Every row gives one point. Examples show where two turns around zero, p and q, send a point. Where does a point land after both, in the order given? Backwards means that the second turn is done in reverse. Each puzzle has new turns, and all numbers are rounded.
In the rows, zero is written as 128.

Turn p:
[156 121] => [156 136]
[ 89 172] => [ 73 147]
[139  91] => [156 101]
Turn q:
[107 109] => [100 126]
[111 133] => [118 143]
[200 135] => [188  88]
[ 93 136] => [106 156]
Where do these land?
q, then p: [ 64 126] => [ 65 137]
q, then p: [166 162] => [171 155]
q, then p: [133 108] => [130 107]
q, then p: [149 116] => [147 113]

Turn p:
[153 113  81 141] => [125 108 109 178]
[148 142 173 146] => [175 130 143 106]
[138 122 117 167] => [146 127 145 162]
[132 157 167 145] => [166 151 141 105]
[141 122 160  76] => [125 103 107  75]
[127 158 121 132] => [136 155 115 132]
[57 82 76 90] => [ 23 122 137 139]
Turn q:
[152 154  75 138] => [172 140  92 156]
[ 92 107 166  88] => [ 95 114 146  71]
[153 169 120 154] => [145 168 123 161]
[120 133 105 160] => [122 127 102 159]
[123  77 175 100] => [105  91 178  93]
Where do these land?
p, then q: [145  94 181  76] => [150  75 145  70]
q, then p: [144 112  66 170] => [144 106 146 199]
q, then p: [ 82 151 124 151] => [ 93 166 125 150]
q, then p: [140 141  88  96] => [138 103  84 145]
p, then q: [154 135 140 129] => [154 119 137 135]
p, then q backwards: [ 93 108 165 174] => [172 118 183 117]
q, then p: [138 156 132 102] => [142 136  95 113]

Turn p:
[161 114 159 149 105 129] => [147 146 141 170 106 119]
[153 169 102  99 146 140] => [139 165 105  98 161 145]
[113 178  95 108 149  77] => [111 135 110  81 179  86]
[122 101 125 139 163 124] => [138  89 119 141 143 135]
[111 174 158 162 154 147] => [ 77 144 129 162 163 144]
[120  63 124 170  46 149] => [127 111 126 155  18 120]
[115  97 133  69 133 131] => [156 106 165  88 126 148]
Turn q:
[123 127 149 130  79 122] => [155 116 145 144  90 129]
[154  88 125 130  86  89] => [163  88  90 151 102 136]
[102 149 151  87  76 168] => [120 133 184 122  72 162]
[195  98 111 169 153 138] => [175 130  87 123 189 150]
[112 152  85 151 170 103] => [102 165  92 124 148  86]
[ 97 177 150  99 161 125] => [ 85 133 165  91 125  94]
[107 133 102  97 134  93] => [ 89 120 100 122 103 111]
[134  99 151 161 164 186] => [137 139 162 148 196 156]
Where do these land?
p, then q backwards: [138  82 156 114 177 103] => [153  92 189 154 127 127]
p, then q backwards: [165 154 112 122  61 144] => [117 184  80 141  92 135]
q, then p backwards: [113 111  96 120 119 108] => [127 130 111 167 119 142]
p, then q: [136 165 134 127 117 107] => [114 131 128 109 121  90]
q, then p: [171 173  73 106 151 197] => [107 181 136  67 168 192]
q, then p: [102 108 158 178 138 115] => [132 108 118 178 152  94]
q, then p: [ 71 104 167 130 133 124] => [102  91 151 176 120 106]
